Every row gives one point. Two turns around zero, p and q, are shown by what they do to some points. Write where each new point lands after one turn and then the other. Backwards means that the second turn is done in reverse. Each puzzle has new turns, and all numbers are rounded.

Turn p:
[ 41, -14] -> [43,  7]
[-19, -22] -> [ -7, -28]
[ 7, -7] -> [ 9, -3]
[-29,  43] -> [-46,  25]
Turn q:
[-16, -18] -> [-15, -19]
[13, 49] -> [10, 50]
[  3, -31] -> [  5, -31]
Where do these land?
q, then p: [ 21, -42] -> [ 40, -25]
p, then q: [-10,  27] -> [-23,  18]
p, then q: [ 22, -13] -> [26,  0]
q, then p backwards: [-33,  28] -> [-19,  39]

Turn p:
[-17, -43, -11] -> [-20, -43,   4]
[16, 15, 25] -> [-5, 31, 10]
[ 18,  22, -25] -> [37,  5,  2]
[ -2,  17, -40] -> [ 38, -13, -15]
[-49, -23,  30] -> [-54, -12, -28]
[34, 13, 22] -> [ 3, 33, 27]
Turn q:
[ 12, -27,  -7] -> [12, 18, 21]
[-21,  38, -55] -> [ 28, -64,  -2]
[15, 13, 14] -> [  1,  10, -22]
[ 11, -33,  14] -> [-5, 33, 18]
[28,  1, 41] -> [-10,  40, -28]
[-46,   8,  -5] -> [-27, -36,  12]
Where do these land?
q, then p: [21, 44, 38] -> [ 47, -33, -23]
p, then q: [ 20, -25,   1] -> [-26,  19,   0]
p, then q: [ -4, -23, -40] -> [ 8, 35, 29]
q, then p: [-37,   4,   1] -> [-30, -19, -10]

Turn p:
[ 29, -26,  19, -11] -> [ 12,  17,  21, -34]
[30, 12, 14, -1] -> [-12,  15, -10, -28]
[-30,   6, -19, -19] -> [ 20, -26, -12,  21]
[ 16, -28, -44, -11] -> [43, 31, -2, 16]
[-45,  36,  30,  41] -> [-62, -38,   4,  24]
Turn q:
[  3,   7, -27, -27] -> [-31,  18, -16,   0]
[14, 49, -6, 64] -> [ -3, -11,  67,  45]
[ -6,  39,  15, -18] -> [  3,   9, -18,  41]
[-10, -41, -24,   3] -> [ -4,  11,   6, -47]
[-27,   9,  11, -39] -> [ 11,  26, -39,  10]
[ 16, -53,  18,  -3] -> [ 12, -32, -14, -45]
[  9, -11,  13,  20] -> [ 12, -20,  13,  -7]
Where do these land?
q, then p: [-20, -14,  30,   2] -> [ 11,  30, -12, -18]
q, then p: [-14,  14, -10,  -9] -> [-16,  -3, -15,   9]
q, then p: [-25, -50,   4, -45] -> [ 50,   5, -52,   2]
p, then q backwards: [ 8,  7, -9, 43] -> [ -3,  31, -31, -13]
p, then q backwards: [ 51,  42, -16,   9] -> [-23, -10, -23, -60]

Turn p:
[-10, -26, -16, -21, -45,  -2,   5,  22] -> [-36,  -3,   0,   3,  20,  -9, -45, -15]
[ 42, -23,   1, -20,   5, -31,  -5, -24] -> [  0, -13,  23,  -2,  14, -40,  28, -31]
[-16,  41,   2,  43, -36,  18, -37,  -2] -> [-16, -17,  21, -15, -43,  24, -18,  53]
[  2,  -4,  -2,   3,  37,  31, -26, -13] -> [ 38,  29,  18, -12, -20,   6,   5,  -4]
[-15,  21, -20,  15,  29, -19,  -4,  46] -> [ 21, -14, -43, -41,   8,  16,  -7,  11]
[ 31,  17,  29, -22,  31,  29,  24, -25] -> [ 30,   4,  18,  37,  -1,  26,  40, -25]
[ 14, -47,  37,  36, -44,  -5, -39,  -1] -> [-10,  -4,  56,   2,  22, -42, -24,  49]
[-52,  29,  17, -34,  20, -34,  35,  10] -> [-33,  21, -55,  -5,  28,  35,  36,  -4]
[  3,  -8, -49,   0,   2,  13,  47, -13] -> [  6,  -3, -39,  32, -27, -16, -17, -34]
Turn q:
[  7,  -5,   9,  23,  39,  17, -57,  30] -> [  5,  -1,  -8,  27,  22, -69,  12, -22]
[ 36,   6,  -2,   4,  32, -11,  -2,  25] -> [-22,  27,  15,  30,  -8, -27,   3,   1]
[  7, -46,  11,  10, -43,  31,  31, -34] -> [ 15,   6,  31, -59,  37,  30, -19,   4]
[ 31, -21,  -2,  22,  26, -18, -18, -18] -> [ 14,  30,  17,  -9, -16, -42, -10,   2]
[ -9,  41,  -4, -33, -26,  14,  10, -27] -> [ 20,   2, -21,   4,  -3,  53,  28,   9]
[ -6, -46,  34, -14,   7, -14, -23, -22] -> [ -6,   2, -11, -57,  -3, -34,  12,   2]
[-28, -13, -25,  -7,  23,  -2, -12,   9] -> [  1, -27, -15,  10,  -2, -23,  -9,  26]
[-38,   7, -53,  22, -41, -27, -11,  55] -> [-12, -35, -42,  38,  -1,  13, -73, -16]
[-34,  34,  30,   8,   1, -16,  47, -23] -> [  0, -35,  27, -10, -42,  41,  25, -15]
[ 33,  43,   3, -35, -16,  27,  36,   4] -> [-14,  30,   9,  26,  15,  57,  33,   9]
Where do these land?
p, then q: [-42, -45, -24,  18, -22, -11,  15,  18] -> [ 12, -11, -48,  36, -29, -28, -19,  -1]
p, then q: [ 73, -16,  31, -30,  29, -12, -27, -42] -> [-27,  24,  60, -51, -41,  18,  36, -10]
q, then p backwards: [ 36,  -4,  12,  -1,  22,  33, -13,   5] -> [  1, -35,  34, -12,  14, -14,  -1, -18]
q, then p: [ 36,  23,  27,  12,  -1,  15, -29,  26] -> [  1,  -2, -24,  13, -37,  -5,  46,  14]
q, then p: [-54,  -2,   8,  11,   6,   8, -37,  -2] -> [  3,   1,  -3,   2,   9, -59,  -4, -31]
p, then q: [-27, -15,  -7, -19,  13,   1,  57,  20] -> [ 49,  -4,  11,  39, -12, -15, -18,  21]
p, then q: [-19,   1,  12,  22,  -5, -21,  36,  -7] -> [ -6, -22,  11,  26,  -6,  -4, -38,   5]
p, then q: [-39,  53, -49,  26,  -6,  13,  -9,   5] -> [ 10,  -1, -53,   3,  52,  33, -30,  10]
q, then p: [-33,  -6, -29,  -4,  -1, -38,  21,  29] -> [-16,  22,  12, -25,   1, -17, -49,  22]
p, then q: [ 69,   5,  18,   2,   3,  24, -31, -35] -> [-26,  28,  36, -56,   1,  10,  17, -40]
p, then q backwards: [  1,   5,   2, -38, -37, -12,  15, -17] -> [ 4, 10, 27,  1,  1, -4, 16, 49]

Turn p:
[-2, -2, 10, 11, 11,  9,  7, -7, 19] -> [ -7, -18,  -1,  -6,  -2,   9,   5,   9,  17]
[  9, -20,  -8,   1, -17,  20,   0,   0,  12] -> [ 24, -10,  10, -18,  -5,  11,  -5,   9,  -7]
[ 18, -45,  -3,  11,  11,  15,  -4, -16,  14] -> [ 15, -22,  16, -18, -41,  14,  -4,   0,  10]
[  7, -27,  15,  11, -20, -22,   6, -41, -38] -> [ 16,  -4,  -8,  36, -45,  -3,  27,   0, -28]
[  1,   4, -22,   4,  41, -97, -58,  14,  23] -> [-24,  18,  10,  57, -20, -50, -77, -15,  49]
[-8,  6, 14, 15, -3,  2, 13, 16, -4] -> [  1, -11,  -1,   8,  20,   5,  15, -11,   5]
[  7,  -6,  -6, -14, -16,   6,  17,  22,  14] -> [ 21, -10, -11, -19,  18,   0, -12,  -6,  -7]
[ -5,  28, -25,  16, -12,  16,   6,  15,  -2] -> [ 1, 17,  6,  3, 33, 30, -5,  2, -4]
[-14,   7,   3, -56,  43,   3,  10,  16, -69] -> [-45,  38, -12, -25,  -5, -31,  24, -57, -35]
[  5,   5,  13,  -2, -13,  26, -16,  13,   2] -> [ 15,   6,  18, -17,  16,  -7,  16,  10,   4]
[-31,  23,  -3,   3, -13,   4,  -1,  -9,  23] -> [-18, -11,   2,   7,  26,   5,  -7,  32,  -6]
[ 14,  28,  12,   2, -12,  17,  19, -22,   6] -> [  4,   7, -26,  -6,   7,  17,  24,  27,   4]
Turn q:
[ -8,  -3,  23, -17,   2,  -6,  13, -42,   9] -> [ 18,  16,  -3, -10,  32,  12,  27,  20,   4]
[ 43, -27,  -7, -34,  15,  39, -16,   6,   4] -> [ -6, -20, -11,  -2, -25, -45,  49,  -6,  10]
[  6,   6,  16,   3, -20, -25, -13, -42, -61] -> [ 43,  17,   7,  33,   7, -10, -19,  57,   1]
[ -4, -16,  31,  -5,  39,  34, -14,  22,  -6] -> [ 12,   1, -40,  21,  -8, -11,  22, -40,  14]
[  5,  15,  -4, -19,  16, -34, -14, -13,  24] -> [-18,   8,  19,  13,  -1,  31,  30,  14,  -9]
[-10,  37,   0,  26,  -5,  28,  16,  16,  12] -> [  4, -24, -12, -14,  10,  10, -24, -28, -34]
[-37, -10, -21,  -5, -25,   5,  -4,   9,  -2] -> [ 11,  20,  26, -23, -12,  -4, -20, -18,   6]
[ 11, -13,  -9,  38,  32, -35, -19,   5,  41] -> [-61,  21, -25,   7, -16,  31,   3,   7,  -5]
[-26, -18, -19,  11,  11,  -7,  12,  12, -10] -> [  1,   7,  -3, -13, -17,  16, -22,  -9,  27]
[ 29,  26, -16,  13, -32,  -4,  35,   5,  -5] -> [-11, -43,  16, -12,  18,  -8, -29,  21, -15]
[ -9,   4,   7, -11, -32,   5,   4,  21,  -6] -> [  7,  -2,  25,   1,  13, -19, -16, -18,   0]
Where do these land?
p, then q backwards: [ 16,  37,  -7,  11, -25,   1, -11,  -6, -11] -> [-13,  -5,  27,   0,   1, -22, -16, -31,  -8]
p, then q: [-54,  -8, -18,  21,  17,  12,  11,  11,  -5] -> [ 38,  35, -35,  -4,   4,  -1,   2, -15,  18]
p, then q: [18, -7, 37, -6, 16, 15, 10, 26, -7] -> [ -9,  -9,  10, -24,  20,  16,  28,  23,  16]
q, then p: [-17, -21, -19,  -1,  11, -19,  11,   8, -12] -> [ 10, -11,   8, -16,  16,  -6,  -8,  31,   9]
q, then p: [  4, -13,  -7, -87,  20,  -3,  -6, -13,   2] -> [ 24, -51, -64, -13,  10,  14,  22,  -1,  15]
p, then q: [ 12,  -2, -24,   8, -38,  -3,  12, -69,  -8] -> [  6, -34,   8,   3, -20, -47, -54, -17, -11]
p, then q backwards: [  1,  -5,  18,  20,   1,   6, -40,  13,  -8] -> [ -3, -10,   0, -42, -19, -13,  -8,   6, -10]
p, then q backwards: [ 14,  -4, -24,   0, -26,   0,   8,  23,  37] -> [-22,  15,   6,  18, -12,   4,  36, -11, -29]
q, then p: [  2,   0, -19,  18,  17,  -1,   5,  -8,  10] -> [  3,   3,  12, -16,  12,   2,  -7,   1, -24]
p, then q: [ 5, 23, 62, 16,  6, -8,  0, 15,  2] -> [-41, -11, -12, -29,  18,  39,   1,   6,  20]
